Each row is a point. Each copy is the shape, with its points in the same order, turned, moved and blurred by noise. Say if it was mirrored as well.

Shape:
[[+0.08, +0.06, -0.22],
[-0.55, -0.19, +0.07],
[+0.46, -0.29, -0.25],
[-0.52, +0.00, +0.47],
[-0.31, -0.07, +0.11],
[-0.41, -0.10, +0.20]]
Copy 1:
[[-0.07, +0.28, -0.18],
[+0.48, -0.08, +0.27],
[-0.24, -0.15, -0.56],
[+0.23, -0.07, +0.65],
[+0.16, +0.05, +0.17],
[+0.24, -0.03, +0.31]]
Copy 1 is: mirrored
Copy 2:
[[+0.25, -0.20, -0.06],
[-0.18, +0.08, +0.50],
[+0.26, -0.70, -0.09],
[-0.54, +0.20, +0.24],
[-0.15, -0.01, +0.24],
[-0.25, +0.06, +0.28]]
Copy 2 is: mirrored

Shape:
[[-0.07, -0.23, +0.13, -0.20],
[-0.20, +0.09, -0.64, +0.02],
[+0.09, -0.28, -0.08, +0.35],
[+0.29, -0.67, +0.00, -0.03],
[+0.78, +0.31, -0.15, +0.20],
[-0.04, -0.34, -0.28, +0.45],
[+0.02, -0.07, -0.03, +0.14],
[+0.07, +0.06, +0.11, +0.21],
[-0.33, -0.39, +0.39, +0.19]]
Copy 1:
[[-0.19, -0.33, -0.26, +0.00],
[+0.35, +0.27, -0.30, +0.32],
[-0.38, +0.01, -0.03, +0.38],
[-0.50, -0.47, -0.28, +0.51],
[+0.15, -0.29, +0.60, +0.58],
[-0.34, +0.24, -0.16, +0.51],
[-0.21, -0.06, -0.02, +0.19],
[-0.19, -0.04, +0.17, +0.08],
[-0.67, -0.05, -0.25, -0.16]]
Copy 1 is: only turned
Copy 2:
[[+0.23, +0.22, -0.02, +0.10],
[-0.23, -0.40, -0.41, +0.18],
[-0.06, -0.08, +0.26, +0.38],
[+0.40, +0.11, +0.20, +0.60],
[+0.39, -0.71, +0.44, -0.02],
[-0.28, -0.14, +0.15, +0.47],
[+0.04, -0.08, +0.12, +0.09],
[+0.01, -0.07, +0.29, -0.07],
[-0.12, +0.52, +0.22, +0.18]]
Copy 2 is: mirrored
Copy 3:
[[-0.12, -0.10, +0.31, -0.03],
[-0.27, +0.09, -0.45, +0.34],
[-0.06, +0.29, -0.08, -0.30],
[-0.26, -0.15, +0.12, -0.55],
[+0.66, -0.17, -0.46, -0.26],
[-0.24, +0.42, -0.23, -0.26],
[+0.03, +0.14, +0.00, -0.04],
[+0.22, +0.20, +0.06, -0.03],
[-0.18, +0.38, +0.54, -0.16]]
Copy 3 is: mirrored
Copy 4:
[[-0.17, -0.20, +0.18, +0.09],
[+0.22, +0.07, -0.17, -0.57],
[+0.00, -0.11, -0.37, +0.13],
[-0.03, -0.76, -0.14, +0.23],
[+0.82, +0.02, -0.12, +0.44],
[+0.03, -0.17, -0.55, -0.08],
[+0.05, +0.02, -0.13, +0.09],
[+0.04, +0.10, -0.11, +0.23],
[-0.58, -0.10, -0.15, +0.25]]
Copy 4 is: only turned

Shape:
[[+0.14, -0.06, -0.14, -0.35, -0.21, -0.14],
[-0.16, -0.48, +0.18, -0.29, +0.60, +0.37],
[+0.35, -0.39, +0.06, -0.16, +0.19, +0.74],
[+0.13, +0.12, -0.33, +0.23, -0.05, -0.13],
[-0.15, -0.07, -0.13, +0.08, -0.03, -0.42],
[+0.00, +0.33, -0.12, -0.18, -0.15, +0.33],
[-0.24, -0.60, +0.11, -0.15, +0.16, +0.28],
[+0.19, +0.07, -0.40, -0.20, +0.05, -0.32],
[+0.43, +0.29, +0.16, +0.33, +0.01, -0.59]]
Copy 1:
[[+0.10, -0.35, +0.17, -0.22, +0.10, -0.22],
[-0.31, -0.22, -0.16, +0.54, +0.68, -0.49],
[-0.50, -0.69, +0.02, +0.42, +0.55, +0.06],
[+0.26, -0.15, -0.03, +0.04, -0.05, +0.07],
[+0.43, +0.01, +0.15, +0.04, +0.09, -0.17],
[-0.31, -0.22, +0.10, -0.02, -0.24, -0.18],
[-0.08, -0.27, +0.23, +0.61, +0.52, -0.38],
[+0.29, -0.31, -0.09, -0.27, +0.02, -0.21],
[+0.41, +0.41, +0.04, -0.36, +0.22, +0.43]]
Copy 1 is: only turned
Copy 2:
[[-0.25, +0.19, -0.02, -0.24, +0.03, +0.16],
[+0.00, +0.20, -0.81, +0.42, -0.25, -0.20],
[-0.09, -0.30, -0.70, +0.28, +0.34, -0.15],
[+0.38, +0.16, +0.15, -0.07, +0.11, +0.19],
[+0.21, +0.53, +0.20, -0.07, -0.15, +0.12],
[+0.00, -0.29, +0.10, +0.07, -0.13, +0.27],
[-0.16, +0.35, -0.50, +0.51, +0.02, -0.06],
[+0.20, +0.28, -0.06, -0.39, -0.04, +0.32],
[+0.51, +0.22, +0.38, -0.51, -0.06, -0.36]]
Copy 2 is: mirrored
Copy 3:
[[+0.35, -0.08, -0.23, +0.12, -0.14, +0.16],
[+0.04, +0.33, -0.53, -0.03, +0.49, -0.51],
[-0.08, -0.04, -0.67, -0.57, +0.23, -0.26],
[-0.12, -0.25, +0.11, +0.13, +0.07, +0.22],
[+0.01, +0.09, +0.13, +0.47, -0.05, +0.09],
[+0.30, -0.03, +0.00, -0.31, +0.24, +0.30],
[-0.11, +0.48, -0.53, +0.01, +0.16, -0.21],
[+0.27, -0.34, -0.07, +0.36, +0.06, +0.15],
[+0.04, -0.38, +0.55, +0.22, -0.31, -0.22]]
Copy 3 is: only turned
